Rows are points. Each copy is the shape, with its points in the same order, turned, moved and blurred by noise. Say if it was mirrored as well.

Shape:
[[  7  25  20]
 [  5 -27 -93]
 [  6  32   9]
 [ 22   9  12]
 [  7  -7  30]
 [ 11 -19  25]
 [ 21  -6  35]
 [-52 -31  18]
 [  7 -20  28]]
Copy 1, 9 rows:
[[ -4   1 -23]
 [ 33   2  95]
 [ -3  12 -16]
 [ 14  -9 -16]
 [ -1 -30 -20]
 [  5 -41 -12]
 [ 10 -33 -30]
 [-52 -51  18]
 [  1 -43 -13]]
Copy 1 is: mirrored
Copy 2, 9 rows:
[[ -1  15  19]
 [ 65 -29 -79]
 [  9  17  17]
 [ -9   7   1]
 [-19 -13  17]
 [-20 -22   3]
 [-30  -9  10]
 [ 15 -65  30]
 [-23 -26   7]]
Copy 2 is: mirrored

Shape, 12 rows:
[[-12  41  12  36  -6  15]
 [ -2 -10 -30 -23  15 -25]
 [ -2   1 -37 -26 -59  63]
 [-12 -45 -20  37 -47   5]
 [ 37 -51  18 -24 -48  -8]
 [  8 -34  34 -33  26  42]
 [  7  40 -11  -6 -34 -15]
 [  1 -31 -32  30  27  45]
 [ 19  36 -39  34  12 -17]
 [-34 -46  41  11   9  13]
 [ 32 -15  38 -21  26  52]
 [ 51  25 -31  54 -40  42]]
Copy 1 (12 x 6):
[[-44  21  11 -10  26   2]
 [ 12  -9 -51  14 -11   0]
 [ 22  -6 -15 -54  36  70]
 [-30 -65 -19 -17  12  41]
 [ 18 -47   3 -15 -53  45]
 [ 57 -20  32   0   4  -7]
 [-27  28 -27 -19 -17  29]
 [  7 -37  -3  29  58  18]
 [-41  23 -31  39  13  23]
 [  4 -54  20 -15   4 -31]
 [ 48  -2  51  13   8   5]
 [-42  13  19  16  33  87]]
Copy 1 is: only turned
Copy 2:
[[-27   5 -40 -18 -18 -47]
 [-11  33  21 -39  -1  24]
 [-40   8 -64  -5 -42  67]
 [-31  69 -38  25  24  16]
 [ 42  57 -21  18 -21  31]
 [ 18 -13  24  33 -11  17]
 [ -9  38 -38 -42 -30  -1]
 [-31  -1 -14  14  50  22]
 [-13  17 -29 -59  22 -21]
 [-19  26  29  56  -3  -6]
 [ 30 -35  -5  37 -10  14]
 [  4   8 -95 -25  25 -13]]
Copy 2 is: mirrored
Copy 3 (12 x 6):
[[ 12 -15 -21  23  -5 -33]
 [ 11  17  -8 -44  31  23]
 [-64  37 -11  40  43   9]
 [-32 -43  18  16  33  37]
 [-37  17  54 -11 -12  47]
 [-26  28  55 -29  21 -42]
 [  0  20 -33   9 -16  17]
 [  9 -11  29   9  74 -18]
 [ 55   2 -28  14  20  11]
 [-31 -39  41 -33  11 -32]
 [ -9  39  61  -6  12 -48]
 [ 19   9   5  86  22  15]]
Copy 3 is: only turned

Shape (12 x 8):
[[ 24   1 -31  -1  35 -35  55  39]
 [ 14 -48  59 -24 -33 -32  12 -16]
 [ -3   5  57 -10  -1   0  41  38]
 [ -5  11   7 -17 -38   0  14  20]
 [-15 -21  31 -48  22 -11 -32  63]
 [-19   2  35  16  -6 -49 -25  -3]
 [ 17 -26 -27  11  45   3 -12  11]
 [ 19 -50 -35 -34  29  23 -37 -29]
 [  4 -13   1  25   3  38 -29   8]
 [ 50  10 -35  35 -29  17  49  41]
 [ -6 -40 -15  30 -28  12  -9  -2]
 [-13 -22 -37  26  41 -34  19  -8]]
Copy 1:
[[-14 -37 -22  70  14 -39  18 -46]
 [-10 -23 -10  -2 -48  64   6 -32]
 [-33   3  31  54 -41  14  18 -20]
 [-21  28   7   5 -20  -8  12 -37]
 [ -5  10 -20  29 -53 -11  64  30]
 [-33  10 -34  13  -9  28 -18  18]
 [ 33 -20 -13  31  32 -18  24   8]
 [ 72 -29 -11 -27   8 -17  22   6]
 [ 24  26  22   9  30   8  19  13]
 [-20  10  24  37  57 -18  33 -78]
 [ 30  32 -10   8  24  25   4 -26]
 [ 25 -19 -41  52  29 -17 -22 -13]]
Copy 1 is: mirrored
Copy 2, 12 rows:
[[  8  17 -95  13  13   1   7  24]
 [ 42 -47  24 -20  14 -22  -1  34]
 [-12 -51 -19   9   0  15  38  37]
 [-18 -25 -19 -13  -6  -8  -5 -10]
 [ 16 -39  -4  32  58  47  19 -22]
 [ 34 -17  28  48 -23  -7   6  -1]
 [  7  47 -23  19  28  30  -9  25]
 [ 18  67  17 -17  62  13 -11  15]
 [-20  23  20   6  -2  45 -16  22]
 [-22  16 -67 -32 -48  27 -27  26]
 [-13  11  10   7  -4   7 -56  28]
 [  4  42 -34  54  15 -18 -15  41]]
Copy 2 is: mirrored
Copy 3:
[[ 27 -22 -25  30 -68 -51  -7 -13]
 [ 21 -13  35   5  -7  18  70  36]
 [ 25 -22  20  26 -38  14 -17  47]
 [ 17 -23  -2 -20  -3   3 -14  19]
 [  4 -89  -2  34  -9  52  10 -13]
 [-51 -17  38   1 -22  13   9   6]
 [ -7  -4 -37  53  12 -10   7 -30]
 [ 28   2 -61  33  29  32  51 -54]
 [-16   7 -24  26  38  15 -14   4]
 [ 40  -5 -14   9  16 -71 -32  20]
 [-15  -1 -36   5  34 -17  13  27]
 [-23   1 -50  30 -43 -35  16 -30]]
Copy 3 is: mirrored

Shape, 17 rows:
[[ -3  17 -23  24  24 -11  41 -45  16  29 -45]
 [-27  46  -6  -5 -12  33 -27  31 -38 -41  18]
 [ 25  -2 -15  28  27 -39 -32   2  17   7 -26]
 [-21 -16 -50 -28 -28 -36 -28 -20   0  -2 -22]
 [-30  -4  -6  -5  26   7  18   5  11  33   6]
 [ 27  23  -6 -58 -38 -34  14  40  -9  19 -30]
 [-48  20   9 -28 -42  -6  43 -11  -2  11  15]
 [ 23  26 -62  18  22  -2 -24 -11  10 -49  25]
 [ 12 -23  15 -11  25 -48 -28  29  25  -1  26]
 [-19  45 -58  14 -11  25 -32  29  -8  -9  -3]
 [ 22  42  18 -35  -2 -13 -28 -40  -1   9  -5]
 [ -7  12   0   7  20   4 -15  11 -26 -24 -53]
 [ 10  36 -28   7 -31  -3  13  22  26  18 -21]
 [-39 -13 -28 -36  10  34  -4 -26  -1 -33   5]
 [-10  39  20 -40 -53 -10  50   9 -46  37 -27]
 [-12 -31 -53  18 -40  33  -7 -11  -1 -11 -42]
 [ 32 -16 -60 -38 -46 -12  47  -7 -31  39  24]]
Copy 1:
[[-12  -4  20  31  22 -22 -35 -54  53 -35 -22]
 [-37  29  25 -13 -55  12  10  -9 -36  -8  41]
 [ 24 -20  19  -6  23 -31 -43  13   0 -36  -4]
 [ 20 -42  18 -45   5  26  10 -41  18 -23   6]
 [-20  13   3  23  23  29 -13 -25  -4 -19 -26]
 [ 28 -46   5  27 -32 -10  58  -8  -7 -38 -21]
 [-49 -17 -17  24   2  24  37 -50  16  -2  12]
 [  7  32   5 -37 -35   8 -42  16  39 -46  34]
 [ 25  -3 -21  -6  43   8  -6  33 -26 -31  11]
 [-25   1  49 -15 -54  26 -23   3   3 -22   7]
 [ 21 -28 -24  18 -22 -16 -18 -48 -10 -26  34]
 [  6  19  56  -3  -7 -35  -2 -25 -17 -12   7]
 [-11 -34  20  32 -32   5  -2   9  25 -12 -16]
 [  7  41  10 -26 -12  33   8 -56  15   5  14]
 [-34 -38   1  42 -34 -25  64 -61  -8 -24 -26]
 [ -3  -7  40 -48 -22  -2  -6 -31  38  31 -33]
 [-12 -26 -43 -27 -40   9  38 -35  41 -49 -65]]
Copy 1 is: mirrored
Copy 2:
[[  0   9   8   8 -27   7  20 -41 -18 -66  20]
 [-18  15 -30 -35  18  24  -6  53  39  29  14]
 [ -8  -1  -2  62  -7  16  -9  -3 -11 -22 -17]
 [ -6  30  32  11 -21  32  14   0 -49  29 -16]
 [  1  18  19 -22  -3 -15   6 -24  13 -18 -27]
 [ -2   4   1  26  21  -4  89   3  -7  41   4]
 [ 34  48  -3 -50  -4   8  53 -23   7  14   8]
 [-42  -1 -11   9  40  35 -51 -13 -13  11   3]
 [ 36   1   3  40  27  -3  -9   0   6  19 -65]
 [-63  21 -24 -23   2  40   7  30  11   5 -14]
 [  4  31   6  40  -4  22  12 -22  48  28  23]
 [ -3  -3  17  15  -6  20   8  47   8 -26  19]
 [-18   5 -25  -4   3  26  55 -22   1 -10  -9]
 [ -4  11  55 -46   4  21 -24   1   4  22   8]
 [ 13  36 -14 -12  -7 -25  95   4  12   9  47]
 [-30 -21  16 -38 -44  31  12  10 -41   8   0]
 [-31  26  -1 -12   5 -43  42 -49 -53  51  19]]
Copy 2 is: only turned
Copy 3:
[[ 33  13 -14  -9  37  10 -33 -28  13  16  38]
 [-22  -8  43  23 -69  -9  46   0   6  12   1]
 [  2 -24 -29  11  27  46   4  -6   2  20 -28]
 [-31 -46   3 -26   1 -11 -25 -34 -28   2 -19]
 [ 27  -8  33   2  26   2   9  -5   7 -26  13]
 [-52  32  30  25  29 -22 -22   0 -25   3 -41]
 [ 18  10  38  13  -8 -70 -14 -13 -13 -19   2]
 [ 11 -30 -11   5 -49  55  -1  10 -43  24  13]
 [ 18 -46  16  27  35  18  17  30 -20  -3 -56]
 [-31   1   9   6 -55  34  24 -30  -6 -21   3]
 [  8   6  13 -15 -17  -4 -35  32  26  26 -41]
 [-25 -14  19  20   2  16  17 -21  30  47   9]
 [-18  25 -14  32  -4   7 -20 -16  -9 -26   1]
 [  2 -52  57 -10 -26  -3 -15   1  -5   4  32]
 [-34  60  35   7  17 -73  -7  -6   6   9  -4]
 [-51 -44 -18   3  -9  -3 -15 -22   4 -11  51]
 [-34  20   2 -33  25 -37 -17  31 -70 -22  24]]
Copy 3 is: mirrored
